Each row is a point. Each copy is the shape, with its points in the same order, turned, moved and blurred by noise. Some copies are also mirrored. Which?

Shape:
[[ 60  -1 -78]
 [-47  13  13]
 [-11 -20 -19]
 [ 13 -23  21]
 [-12 -28  17]
 [ -9   9   8]
 [-11 -17  16]
 [-17   3 -11]]
Copy 1, 8 rows:
[[ 91 -13  28]
 [-53   8  28]
 [ -4 -24  19]
 [-13 -13 -22]
 [-20 -28  -6]
 [-13  14   7]
 [-19  -8  -7]
 [-13   5  22]]
Copy 1 is: mirrored
Copy 2 (8 x 3):
[[ 28  21 -94]
 [-31  22  36]
 [-21 -12 -13]
 [ 18 -21  18]
 [ -8 -23  14]
 [ -3  20  14]
 [ -1 -11  19]
 [-14  15   7]]
Copy 2 is: only turned
Copy 3:
[[ 78 -51  27]
 [-32   3 -48]
 [-11 -33  -9]
 [-26  -4  20]
 [-38 -17   6]
 [ -9   4 -14]
 [-28 -11  -3]
 [ -4 -17 -26]]
Copy 3 is: only turned
Copy 4:
[[ 43 -20 -93]
 [-22 -31  37]
 [-20 -25 -22]
 [-28  28  -2]
 [-41   5  -2]
 [ -6   3   6]
 [-30   3  -4]
 [-12 -19  -1]]
Copy 4 is: mirrored

Shape:
[[ 14  21  31  18 -14 -19]
 [-35  24  38  49 -18  28]
 [  2   2 -18 -33 -25   7]
 [ 23 -12 -18  37 -27  44]
 [ 12 -14  11 -44  38 -52]
 [ 25  19  -6  15  -1 -16]
 [ -7 -26  26  34  12  -8]
 [-34 -25 -11 -14  32 -76]
 [ 20 -16 -21  -2 -32   2]
 [-10  29  10 -36 -38 -19]
 [ 25  29 -52 -17  33   0]]
Copy 1 (11 x 6):
[[ -8 -33 -15   7 -37  11]
 [ -1 -67  11   4  26  23]
 [ 15  11 -23 -46 -11 -21]
 [ 37 -22 -25  17  22 -39]
 [-47  49 -40 -12 -41  16]
 [ 15   2 -18  15 -35   4]
 [-37 -14 -12  28   5  -4]
 [-60  59  24  -6 -28   9]
 [ 17   4 -20 -10 -18 -42]
 [ -2 -15  -8 -57 -43   2]
 [ 45  51 -31  -4 -13  20]]
Copy 1 is: mirrored
Copy 2, 11 rows:
[[ 18  18 -29 -15 -21 -25]
 [ 26  70  -5  19 -19 -27]
 [ 12  10 -12  -1  28  42]
 [ 53  13   3  41 -27  20]
 [-43 -29  10 -43  13  -7]
 [  5 -12 -30   1 -25  -2]
 [ -9  12  26  15  -9 -37]
 [-64 -32  -6   5  37 -29]
 [ 30  -6  -9  17  17  19]
 [  8  28 -38 -29  33  19]
 [-31 -17 -30  21 -26  56]]
Copy 2 is: mirrored
